Each row is a point. Any point is a mix of the corners, with weights that add up to 1. It lies inside the corners' shape when no weight is negative. Say inside or outside, and name the corners with a negative weight.
(in the rows, 128 means zero)

Corners:
(1): [ 78 138  93]
(2): [112 135 249]
(3): [177 129  55]
(4): [ 97 100 124]
Points:
[ 80 129 124] -> outside (3)
[108 113 136] -> inside
[ 97 135 154] -> inside
[134 123  89] -> inside
[ 95 122 178] -> outside (3)
[103 132 101] -> inside

Corners:
(1): [117 142 182 129 118 120 127 181]
(2): [107 206 107 169 238 131  59  87]
(3): [ 99  95 149 102 185 120 136 192]
(4): [151 155 143 138  90 119 170 143]
(5): [153 125  94 113  97 134 145 194]
(6): [ 53 140 136  99 197 219 131 137]
(7): [ 41 106 122 146 164 197 141 128]
(8): [164 136 147 102   7  61 160 150]
(9): [150 114 115 115 165 145 110 116]
Points:
[113 158 139 140 162 131 109 141] -> inside
[130 127 145 110  96 104 144 160] -> inside
[112 150 150 145 130 114 142 145] -> outside (5, 6, 9)
[ 94 123 126 119 165 156 132 144] -> outside (1)
[123 125 122 135 146 143 130 148] -> outside (6, 8)
[120 117 137 112 151 125 132 159] -> inside
[129 145 138 127 118 126 127 122] -> outside (3, 5)

Corners:
(1): [  7 111 142 207 135 109  97 201 151 119  94]
(2): [246 105 139  76 106 174 123 135 115  36  21]
(3): [187  39 119 120 167  11 106 141 135 143 172]
(4): [192  57 167 140 166  33  89  80 191  94 131]
(5): [154 161 120 128 131 177 143 157  48 123  56]
(6): [ 82  90 135 162  77  44 108 137  67 132 161]
(7): [ 48 118  75 185  76  57 118 155 138 189 138]
(8): [118 154 126  69 163 110  98 128 176 103 118]
(9): [112 149 147 145 146 134 128 144 194 142 133]
(10): [175 234  94 132 124  91 125 115 140 111 178]
(11): [148 152  65 143 133 188 106  48 131  82 169]
(12): [113 187 124 147 105 148  76 176 136 151 116]
Points:
[156 116 126 127 133 106 116 137 144 116 119] -> inside
[108 144 119 146 135 138 108 146 134 112 121] -> outside (4, 7)
[128 112 133 131 141 119 112 112 152 100 112] -> outside (3, 10, 12)
[141 118 115 148 126  76 109 128 140 127 157] -> outside (5, 8)
[124 156 117 141 126 136 111 133 133 115 116] -> outside (3)
[151 131 114 131 131 129 106 120 141 123 115] -> outside (1, 6, 10)
[139 141 120 136 140 124 110 135 139 115 116] -> outside (6)
[102 133 133 140 144 131  95 133 142 127 139] -> outside (2, 7, 10)

Corners:
(1): [138 153  43 195 145 128  87 136 140 142  98 151 147 163  75 166  79 116]
(2): [140 178  66  76  70 121 135 199 113 195 142 126  96 137  78 189  93 136]
(3): [243 123 113 143 193 159 123  96 205 120 124  82 165  95 151 110 106 109]
(4): [133  42 130 163 192 174  79  94 150  71 119 153 148  87 140 117 109  80]
(5): [ 99  92 150  74  47  92 148 103 138 101 115 144 115 111  67 114 131 144]
(6): [118 114 163  91  63  86 180  99  98 152 153 144 102 137  99  63 138 196]
(7): [121 105 138 121 165 147  70  35 172  75 181 150 169 100 187 131  76 154]
(8): [ 80 185  96  95 113  70 158 154  85 140  92 134 152 141 124 121 109 155]
(9): [ 98 157  53 184 171 116 137 139 145 166 119 172 133 126 103 229 133 114]
(10): [ 89 107  71  81  42  90 148 144  81 170 122  89  78 134 108 167 116 142]
(11): [108  67  85  93  78  83 152 182 126 157 107 116 148 111  65 127 158 183]
(12): [130  77  99 128 130 106 168 108 112  74 199 138 155  95  88 107 125 123]
(13): [123  91 142 129 119 119  73  75 153  61 175 139 101  86 188  89 134 148]
(14): [124 185  58 121 161  69 138 194 148 173 129 110 130 155  90 162  38 132]
(15): [114  86 173 105 209 173 103  19 209  24 145 128 150 125 110  46 148 145]
(16): [166  93 183  59  71 102 153 109 115 123 124  77 131 145 124 111 183 129]
(17): [ 94 160  75 139 102 177 170 206 176 172 115 145  93 164 142 229 118 115]
(18): [100 108 146  62   7 104 176 134 100 187 151  64 134 121  64 100 176 123]
(19): [109 160  52 123 181 129 120  98 186 157 133 178 174 161 119 130  83  84]
Points:
[134 145 111 108 115 113 152 122 134 146 137 117 126 147 114 136 133 127] -> outside (4, 5, 7, 11)
[124 102 107 123 120 124 128 121 141 129 134 129 133 119 108 136 123 131] -> outside (8)
[121 104 111 126 129 127 125 105 154 118 140 133 136 124 120 129 125 130] -> outside (2, 8)
[137 123 109 121 128 110 128 110 134 121 135 125 134 124 104 113 112 124] -> outside (7, 11, 17)
[134 117 107 111 114 114 139 123 140 128 133 118 130 121 109 131 115 131] -> inside

Corners:
(1): [199 117  97 100  92 148 232  96 197 148 167 137  53 172 141  55 172  72
  67 113]
(2): [192 101 124 163 150 156 217 119 119  89  77 225 167  90  84  95 118 155
 135  69]
(3): [157 117 158 102 169 115 193 150 106 167  96 172 154 164 110 135 130 117
 196 167]
(4): [ 65 131 143  79 170 114 102 140  52 155 147 103 108 142 161 125  68 140
 127 174]
(5): [100 159 147 132 180  60 134  97  68 119  92 127 103 122 165 184 190 130
 170  65]
(6): [139 137  89  80 104 160 176 116 200 145 182 160 151 151 135  97  83 111
 121 161]
(7): [120 126  91  98  97  91 215 138 174 117 114 136 145 139 110 104 157 143
 206 168]
(8): [118 195 151 170 121 148 211 107 122 138 139 228 110 160 152 133 180 116
 143  94]
(9): [201  94 171 126 151 114 206  98 118  79 116 134 133  64 124 172 149 165
 126 134]
(10): [114 179  88 128 146 128 131 110 109 139 134 197 130 140 135 155 115 144
 137 185]
(11): [192 140 185 144 163  90 149  83  90  87 111  89 127 129 161 108 167 144
 160 108]
(12): [ 87 120 122  73 103 123 104  99  85 181 124  92  93  89 168  82 171 144
  46  33]
(13): [ 98 150  81  54  83 151 133 118 116 108 209  99 124 100 145 127 128  77
 110 191]
(14): [206 111 157 164 202 161 183  97 114 149 214 146  62 170 140 130 110  77
 166 137]
(15): [ 94 140 126 153 158  95  76 144 191  76 117 126 132  95 132 131 136  64
 187 109]
(16): [ 93 155 128 128 156  29 110 165  99 108  84 214 130  77 152 107 141 141
 188  87]
(17): [ 91 162 130 196 215  56  51  95 108 104 213 135 170  59 142 100 107  64
 109 123]
(18): [ 88  75 140 115 146 153  96 149  84 170 135  94 101 177 205  94  99  67
 171 147]
(19): [146 138 151 157 205 128 183 133 113 159  74 139 121  86 182 116 150 130
 141  38]
(20): [231 147 112 145 157 121 201 169 180 137 187 165 174 137 104 110 135 113
 107 128]
(21): [184 175 145 162 149 116 118 104 128 155  96 132 126  30 154 160  72 149
  53  13]
Points:
[106 135 119 107 139 139 137 113 129 148 173 125 100 166 153  99 133  79
 150 166] -> outside (2, 5, 9, 16, 20, 21)
[139 134 130 128 146 119 152 118 125 127 136 137 121 114 148 117 134 119
 128 110] -> outside (3)
[148 132 122 145 179 114 155 140 139 144 126 161 130 125 137 117 105 105
 155 112] -> outside (8, 9, 11, 12, 13)
[105 137 125 120 163  97 124 128 120 161 121 138 113 129 158 116 121 110
 151 111] -> outside (2, 8, 9, 11, 13, 20)
